Each row is a point. Examples show where two turns around zero, p and q, send a point. Write where each new point lands after one turn and then the other. Backwards means that the second turn is done in reverse. Each puzzle has new turns, and all numbers are rounded.

Turn p:
-.18, .19, .01 -> .17, .20, .04
.21, -.45, .05 -> -.38, -.26, -.18
-.13, .06, -.15 -> .19, .03, -.09
-.06, .69, -.03 -> .47, .23, .45
.05, -.39, .20 -> -.40, -.03, -.18
.11, -.11, -.09 -> -.04, -.17, -.05
Turn q:
-.17, .18, -.55 -> .03, .33, -.50
.30, .03, .35 -> -.24, -.13, .38
-.16, .05, .08 -> .02, -.16, -.09
.31, -.22, .42 -> -.04, -.14, .55
-.14, -.09, -.29 -> .20, .18, -.20
-.13, .05, .00 -> .02, -.08, -.11
Where do these land?
p, then q backwards: -.03, -.23, -.28 -> -.34, .13, .00
p, then q: .36, .31, -.03 -> .04, -.26, .40
q, then p: -.04, -.33, .11 -> -.27, -.11, .20
q, then p: .24, .15, .15 -> -.04, .30, -.11
q, then p: -.53, .11, .05 -> .00, -.45, -.30

Turn p:
-.14, -.08, .13 -> .20, .03, .01
.44, .32, .20 -> -.28, .09, -.50
-.46, -.11, -.23 -> .16, .09, .49
.16, -.12, -.10 -> -.10, -.20, -.01
Turn q:
.26, -.18, -.36 -> .32, -.21, -.29
-.48, .29, .24 -> -.55, .06, .26
-.12, .01, .10 -> -.09, .02, .12
-.22, -.14, -.31 -> -.04, -.40, -.03
.25, -.16, .15 -> .28, .16, .06
.32, .19, .17 -> .08, .37, -.15
Where do these land?
q, then p: -.08, -.31, -.11 -> .12, -.28, -.15
p, then q backwards: -.11, .33, .19 -> .27, .23, .18
p, then q: -.03, .43, -.06 -> -.43, .02, -.09
q, then p: .22, -.45, -.03 -> -.15, -.32, -.36

Turn p:
-.19, -.32, -.32, -.38 -> .30, -.15, -.50, -.15
-.11, -.03, -.15, .17 -> -.14, -.11, -.03, -.18
.20, .04, .36, .28 -> -.08, -.04, .45, .19
.15, .03, -.28, -.31 -> .01, .07, -.41, .16
-.06, .27, .39, .24 -> -.07, .22, .48, -.03
Turn q:
-.01, .23, -.27, -.27 -> .02, .18, -.30, .27
.16, -.06, -.13, -.21 -> .14, -.07, -.06, .25
.14, .46, -.23, .47 -> .30, .57, -.05, -.31
.03, -.16, .27, -.08 -> -.05, -.31, .04, -.07
-.18, -.16, .20, -.32 -> -.27, -.32, -.09, .12
-.15, -.31, .16, .41 -> -.14, -.04, .47, -.26
Where do these land?
p, then q: -.08, .08, .14, -.18 -> .19, .03, -.15, -.08
q, then p: .16, .21, -.04, .30 -> -.01, .26, -.11, .29
p, then q: .27, -.45, .15, .08 -> .12, -.23, .48, -.08
p, then q: -.32, -.34, .13, -.13 -> .33, -.30, -.03, .22
p, then q: -.04, .50, -.38, -.07 -> -.28, .46, -.31, .11

Turn p:
-.41, -.24, .04, -.12 -> -.07, .25, -.36, .22
.06, -.31, -.14, -.07 -> .31, .13, -.07, .07
-.10, .40, -.15, .04 -> -.29, -.09, .28, .15
.08, -.26, .14, -.12 -> .18, .14, -.18, -.16
-.12, -.31, .43, .14 -> .02, -.08, -.52, -.18
.09, .09, -.12, .19 -> .04, -.21, .13, .07
.40, .63, -.20, -.07 -> -.18, -.13, .72, -.17
Turn q:
-.42, .24, -.56, -.43 -> .32, -.58, -.54, -.06
.02, -.16, .35, .05 -> -.15, .19, .22, -.21
.09, .05, .23, .31 -> -.08, .10, .36, .10
.08, -.18, -.15, .12 -> .16, .20, -.05, .09
.23, .05, .12, -.04 -> -.24, .08, .01, .08
Where do these land?
p, then q backwards: -.05, -.29, -.10, -.33 -> .14, -.38, -.16, .13
q, then p: -.05, -.06, .08, .26 -> -.10, -.09, -.03, -.25
p, then q: .50, -.08, .04, -.06 -> -.44, .13, -.22, -.08
p, then q: -.21, .26, .25, .13 -> .33, -.10, -.05, -.27
p, then q: -.47, .27, .10, .14 -> .50, -.13, .17, -.15
q, then p: .06, -.14, .26, .08 -> -.28, .08, -.02, -.10
p, then q: .21, .03, -.63, -.23 -> -.46, .09, .50, .15
